Each row is a point. Each copy is the shape, with its points in the same order, turned, moved and blurred by noise. Say if it was mirrored as well.
In the rows, zero is written as 128.

Shape (6 x 2):
[[142 116]
 [117 182]
 [113 119]
 [185  99]
 [ 99 179]
 [107 106]]
Copy 1 (6 x 2):
[[105 131]
 [177 142]
 [123 108]
 [ 69 161]
 [184 125]
 [113  98]]
Copy 1 is: mirrored
Copy 2 (6 x 2):
[[126 116]
 [ 85 171]
 [138 141]
 [116  71]
 [ 97 183]
 [153 144]]
Copy 2 is: mirrored

Shape (7 x 3):
[[150 137 134]
 [100 188 137]
 [127 148 149]
 [158  77 185]
 [140 146  98]
 [118  95 144]
 [ 66 129 154]]
Copy 1 (7 x 3):
[[149 125 149]
 [152 184 112]
 [141 153 146]
 [105 115 213]
 [152 117 109]
 [ 94 127 153]
 [ 83 181 126]]
Copy 1 is: only turned
Copy 2 (7 x 3):
[[116 131 157]
 [142 192 130]
 [139 150 154]
 [157  77 198]
 [100 136 123]
 [157  99 141]
 [194 145 119]]
Copy 2 is: mirrored
Copy 3 (7 x 3):
[[139 140 120]
 [ 92 156 171]
 [116 154 129]
 [133 158  45]
 [137 110 145]
 [105 123  84]
 [ 53 139 119]]
Copy 3 is: mirrored

Shape (9 x 6):
[[148  70 169  90 128 107]
 [142 136 159 148 124 109]
 [120 100 155 144 160  94]
 [122 151 152 145 113  84]
 [119 159  46  35 115 111]
 [127 149 154 139 152 111]
 [138 127 160 143 137 135]
 [161 159  59 135 133  97]
 [114  76 162 149 121 126]]
Copy 1 (9 x 6):
[[144  65 166  94  91 131]
 [141 121 148 159  98 133]
 [114  82 148 145 131 131]
 [142 134 145 163 107 101]
 [189 170  87  39 152 103]
 [137 127 151 155 129 142]
 [130 120 152 143 101 158]
 [176 142  58 137 132 131]
 [ 91  91 151 126  81 134]]
Copy 1 is: only turned
Copy 2 (9 x 6):
[[131  72 154  82  96 110]
 [102 116 170 154 119 106]
 [ 88  80 142 127 137  92]
 [ 84 115 193 150 141 121]
 [149 134 145  91 185 233]
 [107 118 158 146 151 101]
 [108 124 146 141 116  94]
 [118 110 137 186 156 192]
 [ 72 104 140 108  91  99]]
Copy 2 is: mirrored
Copy 3 (9 x 6):
[[173 171 123  94 162  73]
 [132 124 182 130 147  92]
 [130 131 127 146 151  63]
 [123 108 176 120 124  70]
 [ 98  96  94  19 116 156]
 [121 127 161 141 154  97]
 [134 141 169 144 147  99]
 [141  60 121 112 125 144]
 [155 166 145 145 120  63]]
Copy 3 is: mirrored

Shape (15 x 9):
[[155 152  85 152 121 120 125 116 129]
 [ 93 139 177 118 168 104  98 176 127]
 [171 106 132 162 171  79 147  54 103]
 [108 139 105  63 176 120 115 141 115]
 [208  87 142 136 196  71  58 102  85]
 [100 154 158  81 148 149 118 138 157]
 [185 121  83 162 110 109 113  68 102]
 [123 162  83 125 103 120 123 120 122]
 [140 128  87 136 132 123 159 119 173]
 [ 97 110  99 108 122 125 111 152 151]
 [106 134  95 127 113 152 173 140 107]
 [187 147  67 166 162 125  67  68  87]
 [148 162 105 127 125 135 151 185 145]
 [111 117 136 106 133 180 136 173 153]
 [169 141 103 106  89 130 130 124 128]]
Copy 1 (15 x 9):
[[154 168  98 148 123 138 106 105 139]
 [ 73 134 177 166 156 133  95 172 130]
 [181 110 128 148 197 141 108  60 103]
 [ 96 132 139  71 151 114  88 165 124]
 [176  75 128 176 208 151  31 121 106]
 [ 97 143 174 103 114 160 107 156 148]
 [181 130  79 150 126 129  73  70 129]
 [135 164 102 127  90 114 102 113 133]
 [161 163 104 124 132 133 141 121 159]
 [ 98 134 121 124 130 111 111 153 180]
 [ 99 146  91 130  99 133 155 125 131]
 [167 156  71 142 150 147  21  73 110]
 [132 171 103 147 114 142 141 185 141]
 [ 80 123 125 119 109 176 132 180 171]
 [159 123  96 129  86 137 109 142 144]]
Copy 1 is: only turned
Copy 2 (15 x 9):
[[149 131 132 142 139 123 125 180 153]
 [ 56 178 125 165 167  95 118 106 153]
 [183 115 197 142 173  65 100 153 107]
 [ 66 144 120  83 170  94 130 153 149]
 [135 130 148 135 153  50  15 118  84]
 [ 78 191 147 112 158 127 150  95 165]
 [185  97 161 128 102 106  98 187 134]
 [119 124 138 119 121 125 147 186 170]
 [163 113 127 117 168 118 158 132 168]
 [ 86 115 103 115 137 122 145 118 172]
 [106 131 126 137 155 143 187 175 129]
 [168 101 169 114 142 134  36 201 129]
 [138 162  74 146 158 131 146 162 149]
 [ 96 155 104 132 146 160 162 108 138]
 [149 144 111 114 105 123 143 157 144]]
Copy 2 is: mirrored
Copy 3 (15 x 9):
[[156 149 104 138 127 114 129 129 134]
 [ 54 108 148  89 135  82 139 182 123]
 [158 123 180 155 181  90  85  94 106]
 [ 98 110 110  65 185 133 137 151 142]
 [161  35 165 114 163  66 130 100  70]
 [ 82 146 156  62 134 129 156 160 160]
 [192 126 124 149 123 124  99  97 105]
 [136 156  90 110 122 134 111 142 138]
 [149 149 131 145 146 124 131 150 185]
 [104 107 116 111 123 148 128 173 167]
 [123 172 114 134 151 164 123 182 130]
 [169 107  96 140 143 111 139  57  83]
 [142 160 104 116 135 104 163 199 151]
 [100 139 150 107 127 155 180 196 153]
 [178 145 123  97 116 135 125 157 134]]
Copy 3 is: mirrored

Shape (15 x 11):
[[142 140 148 174 152 124 126 114  94 145 146]
 [ 95 123  94 117  92 108 130 125 138 155 136]
 [117 173 140 117 111 108 153 132 107  83 130]
 [166 142 129  89 196 125 129  88 151 139 105]
 [105 141 131 120 189  75 134 118 136 146 157]
 [138 160 113  94 178 111 131 135 183 110 187]
 [122 134 125 123 158 127 107 114 108  43  94]
 [108 146 122 120 155 163 134 117 109 147 128]
 [154 108 101 112 168 111  96 176 128 145 115]
 [170  99 119 171 118 113 124 110  77 178 108]
 [ 93 150 151  96 112 104 115 113  90 108  95]
 [168 108 107 126 205 126 107 100 138 143 182]
 [ 98 202 111 144 111 112  62 101 177 233 125]
 [105  33 145 112 162 172 110  97 185 150  73]
 [126  99 164 123 153 123  76 118 114 126 128]]
Copy 1 (15 x 11):
[[153 102 109 183 142 150 150 132 111 103 140]
 [ 97 157  94 150 121 121 163  94  94 170 143]
 [151 155 154 121 148 125 164 115  82 103 128]
 [177 114  89 123 114 138 173  92 176 118  64]
 [145 129  78 149 151  73 161 120 147 115 121]
 [169 163  97 103 138 100 152  77 175 103 153]
 [136 136 159 106 171 136 108  97 111 109  74]
 [123 134  78 123 134 165 163 135 116 109 115]
 [168 115  83 108 134 128 108 135 144 178 121]
 [163  76  97 199 134 162 153 117  88 174 120]
 [107 133 144 128 112 115 156 129  76 123  82]
 [168  91  56 140 147 136 126  73 177 110 137]
 [132 198  62 215  37 107 137 149 145 138 128]
 [ 60  95 114 142 124 177 157  97 210 186  76]
 [115  81 124 134 117 125 109 121 137 127 111]]
Copy 1 is: mirrored
Copy 2 (15 x 11):
[[143 114 142 170 153 116 122 131  90 141 159]
 [ 99 129  81  99 116 103 146 137 138 138 155]
 [120 156 161 121 102  85 135 139 106  92 174]
 [190 139 151  87 195  78 149 126 126 135 130]
 [142 109 130 139 171  46 147 153 142 141 182]
 [173 144 127 114 170  83 138 173 183  91 184]
 [116 149 176 124 154  75 109 101 119  65 115]
 [113 128 150 119 169 122 165 141 115 135 145]
 [144 114  93 117 175  81 116 182 107 114  99]
 [148 100  87 142 140 121 120 110  52 158 125]
 [ 88 137 164  87 116  69 116 119  95 128 148]
 [179  89 109 137 218 111 128 135 147 114 163]
 [103 197  79 111 171 114 110 164 146 239 175]
 [139  80 140  90 161 114 142 102 185 166  38]
 [125  90 151 115 162  97  80 131 126 138 128]]
Copy 2 is: only turned
Copy 3 (15 x 11):
[[118 162 147 157 153 126 134 104  82 141 138]
 [ 93 138  86 108  96 103 148 126 124 119 160]
 [121 150 157 120 110 124 158 116 104  75  91]
 [128 193 121  75 167 139  98  99 132 160 104]
 [ 70 187 138  81 166  96 142 115  99 133 139]
 [118 179 148  45 164 117 143 112 145  93 168]
 [128 126 149 120 146 108  77 106 124  70  74]
 [ 87 156 111 116 139 161 110 109  92 120 131]
 [138 147 101  99 182 107 107 173 112 132 144]
 [140 143  92 176 149 102 136 115  87 180 129]
 [ 99 141 135 106  79 112 115 136  86 115  81]
 [127 156 127  72 204 110 107  77 106 151 171]
 [ 82 242 101 133  60 121  92 132 130 177 207]
 [ 79  82  95 106 167 132  68 124 194 193 117]
 [108 117 160 110 143 108  85 139  98 159 130]]
Copy 3 is: only turned
Copy 4 (15 x 11):
[[118 158 151 132 156 153 137  95  92 121 145]
 [104  91 142 133 141  66 128 110 115 163 123]
 [102 121 139 109 119 107 162 115 139  64 134]
 [146 119  94  87 168 177 160 133 150 143 107]
 [108 162  85 106 153 113 145 123 134 159 153]
 [148 134 111  69 177 107 146 168 148 134 173]
 [123  92  83 124 164 146 125  98 140  44 131]
 [ 73 113 126 105 182 144 147 130 102 129 123]
 [144 115  96 124 173 122 110 152  83 133 109]
 [133 123 153 160 136 156 137  88  46 150 109]
 [ 80 113 108 108 119 122 123  92 132  86  97]
 [164 132 102  87 196 156 140 126 109 170 170]
 [ 97 184 170 104 185  81 100  97 149 203  62]
 [103  45  90 168 179 191  69 144 158 177 128]
 [114 129 101 119 147 160  74 103 114 124 135]]
Copy 4 is: mirrored

Shape (17 x 12):
[[127 123 149 141  77 147 110 161 129  71  95 165]
 [156 138 134  94 126 122 160 139  97 125  95 171]
 [102  98 118 168 117 156 109  96  90 147  74  89]
 [112 160 155  96  81  75 108 166 164 122 113  84]
 [167 155 142  87 169 153 114 160 118 141 137 170]
 [110 126 125 142  95 113 125  92 166 163 140 147]
 [ 87 154  80 163 109 108 199 173 117 130 131 129]
 [161 149 185  84 158 122 196 136  96  68  96 167]
 [ 90 123 129  94  81 124 170 172 163 128 137 133]
 [104 159 109  91 165 101 160 175  94 107 156 162]
 [169 110 174 174 150 159 122 122 182  96  92 101]
 [ 89 155  90 146 106 170 111 120 141 145 160 106]
 [130  89 177 164 160 163 191 156 138 146 158 145]
 [151 131  95  96 158 100 198 101 103 160  95 106]
 [131  81  91 151  94 118 127  96 125 100  94 110]
 [102 128 166  83 106 120 128 156 163 128  81 112]
 [102 116 155 109 158 154 127 130 152 153  84 157]]
Copy 1 (17 x 12):
[[140  99  99  89  75 160 154  89 175 104 117 139]
 [187 125  76 114 149 127 155  76 157 147 139 128]
 [103  61  62 105 104 100  87  94  98 149  78 113]
 [140 179  83 101  74 168 113 154 126 123 147  85]
 [178 139 116 125 166 137 190 122 118 157 116 156]
 [ 83 117 101 124 113 125 113 114 144 181 168 116]
 [146  70  40 164 126 128 129 167 181 122 161 100]
 [179 172  69 112 181 123 187  72 192 107 101 114]
 [124 131  63  87 128 159 126 165 177 129 175 136]
 [179 124  79 156 170 123 171 152 134  89 161 129]
 [ 99 139 129 126 118 157 114 101 177 156  34 125]
 [ 78  93  82 139  90 121 152 170 111 163 125 142]
 [115  92 118  94 199 121 146 145 197 155  98 109]
 [166 147  37 157 176  92  95 118 144 170 122 121]
 [115 101  76 126  87  94  79  92 155 134 111 146]
 [130 165  64  75 128 182 116 119 131 127 126 116]
 [117 119  88 100 174 170 127  96 122 153 116 139]]
Copy 1 is: mirrored
Copy 2 (17 x 12):
[[166 134 118 154 167  98  92 120 149 127  65 170]
 [114 173 124 128 155 126 148 136 110 153 106 186]
 [101  76 100  99 129 100 141 100 171 180 100 121]
 [159 156  54  99 136 110  92 154 160  79 129 135]
 [120 161 129 120 205 148 103 149  77 153 153 146]
 [115 134 107 138 107 116  96  69 136 107 149 131]
 [116 160  90 183  50 110 121 159 122 156  97 119]
 [111 183 183 113 160 107 148 193 111 135  98 209]
 [164 163  90 174 109 139 105 145 154 110 147 160]
 [105 168 122 165 129 173 117 189  81 123 104 132]
 [135  70 143 109 167  43  92 143 136 138 144 177]
 [137 109 102 174 131 116 108 110 141 135 146  62]
 [142 100 164 148  93 125  93 153 117 169 171 185]
 [ 75 150  97 126 110 116 205 148 107 152 158 153]
 [124  84  88 143 116  93 160  92 138 121  85 157]
 [130 152  83 117 162 127 105 155 191 111 144 173]
 [ 81 125 115 134 174 135  97 130 158 153 157 177]]
Copy 2 is: only turned
Copy 3 (17 x 12):
[[150 117 114  88  82 118 128  94 142 125  92 195]
 [141 149 117  81 155 129 116  70 158 159 107 125]
 [125 105 150 168  83 179 128 103 132  91 138 115]
 [169 137 150 162 148 125 174 128 132 183 120 213]
 [157 191 119  94 170 120  64 111 114 137 122 144]
 [131 114 106 181 154 101 122 118 175 102 128 160]
 [118 132  74 134 124 133 180 159 157 154  79 104]
 [141 163 164  37 145  82 126  84 143 171 100 114]
 [139 137 105 103 161 128 169 162 185 139 115 185]
 [ 91 162  96  86 170 113 123 143 115 181  98 128]
 [209 110 184 133 118 106 121 119 111  76  86 145]
 [126 147  80 165 123 127 142 157 128  88 154 146]
 [154 112 151  91 140 101  86 186 176 111 101 100]
 [129 136 137 133 193 151 157  85 149 142 118  61]
 [126  69 121 142 128 151 162  79 127  98 114 138]
 [147 156 174 129 155 148 151 123 162 139 111 198]
 [122 170 164 126 144 134  92 120 165  98  99 158]]
Copy 3 is: mirrored

Shape (17 x 12):
[[112 152 178 118 170 123 129 125 107 110 160 143]
 [ 96 109 172  84 103 171 129 165 115 139  87 151]
 [134 146 201 184 161 117 131 102  72 141 133  58]
 [100 119  70 113  96 121 129 159 129 112  61 171]
 [127 125 144 121 155 164 112 154 210 183 152 149]
 [198 167 190 187 122  99 131 107 111  78 151  94]
 [ 94  91 150 111 119 122 148 156 157 116  53 150]
 [112 149 151 163 175  75 142 108  97  95 132  70]
 [124 101 130 115 139 140 128 174 154 104 133 120]
 [130  94 101 124 117 150 162 111 116 125 113 132]
 [114  90 119  78 114  85 132 100 163 131 126 128]
 [ 83 126 124 110  83 106 170 171 119 142 116 130]
 [113 105 150 151 136 122 181 139 120 100 112 166]
 [122 178 183 164 157 100 122  80  96 130 132 103]
 [126 116 176 198 134  94  93 111  71  95 151 108]
 [134 118 117  88 139 130 138 154 118 116  93 131]
 [154 100 177  86 185 130 120 198 160 221 137 186]]
Copy 1 (17 x 12):
[[100 152 184  88 138 154 126 124 101 104 144 153]
 [150 111 140  93  85 164 195 142 106 147 109 146]
 [ 92 130 190 171 204 116 126 160 115 134 128 128]
 [133 151  70  83  41 126 139 187 110 139  92 147]
 [130 109 128 108  83 166 123  84 190 140 188 155]
 [133 166 215 174 151  76  96 152 132  74 133 135]
 [156  96 107  79  90 130 163 182 125 133 101 181]
 [ 98 145 156 124 194 113  85 193 105 111 138 139]
 [157 118 128  90  92 162 118 170 137 103 153 131]
 [115 126  86 122 108 128 154 137 122  95 116 108]
 [163 118  94  64 116 107 107 104 121 124 116 124]
 [139 126 116  85  89  97 161 172  85 152 148 109]
 [ 97 115 139  91  91 106 156 174 115  84 126 153]
 [ 92 161 172 148 175 109 106 127 104 136 126 158]
 [ 97 106 193 168 147 122  75 163  77 101 107 120]
 [137 145 118  82 102 150 149 164 141 119 110 120]
 [ 99  91 186  48  70 173 153 104 220 170 145 119]]
Copy 1 is: mirrored
Copy 2 (17 x 12):
[[ 91 145 163 118 177 121 134 112 131  85 141 118]
 [ 99  62 176 112 137 143 100 139 145 141  88 123]
 [154 154 186 166 153 121 163 115  71  87 132  60]
 [ 86  83  86 119 100 112 103 133 123 154  68 185]
 [145 133 143 154 173 173 132 147 220 119 121 172]
 [154 188 186 109  86 107 190 127  86  85 166 114]
 [ 99  72 144 133 101 125 131 106 144 118  53 164]
 [113 163 126 145 134  92 159  88  88  62 123  75]
 [127 105 107 105 123 127 122 116 175 102 114 129]
 [117 109 119 122 122 159 122 102 101 140 109 149]
 [ 99 158 128 120 123 124  97  69 170 148  87 143]
 [ 75  81 123 137 116 108 145 115 148 178 113 123]
 [103  80 136 120 118 130 147  83 105 103 141 168]
 [110 188 185 156 159 119 151 127  87  81 125 100]
 [127 151 172 161 103  93 111 125  85  82 167  79]
 [113  99 113  95 146 116 115 108 130 127  94 145]
 [166  92 177 140 227  95 108 123 215 142 135 187]]
Copy 2 is: only turned
Copy 3 (17 x 12):
[[135 158 166 158 157  88 146 128 115 114 153 127]
 [108 155 163 130 134 172 146 168  84 159  97 125]
 [196 116 119 195 115  84 172 124 154 133 129  78]
 [ 69 112  91  83 155 142  93 154  84 168 110 154]
 [113 189 154 129 176 182  99  69 149 107 101 132]
 [186 113 130 188  98  55 110 157 174  87 120 153]
 [ 61 116 139 109 141 140 126 150 100 152  68 108]
 [146  88 105 161 142  54 145 132 134 104 151  85]
 [ 94 113 137 156 169 159 111 135 125 107 118 132]
 [103  92 123 128 108 148 132 108 102 140 124 152]
 [ 96 104 162  87 116 134  80 108 116 113 144  98]
 [ 79 141 104  99 114 149 139 172 128 142 142 113]
 [ 67 125 132 147 115  99 155 131 124 142 108 148]
 [188 145 119 155 124  55 136 113 129 128 132  99]
 [153 112 132 217 125  53 107 147 139 160 151 109]
 [113  99 136 111 157 146 135 145 104 134 119 142]
 [108 176 212 105 204 184 152  91 190 167 106 133]]
Copy 3 is: only turned
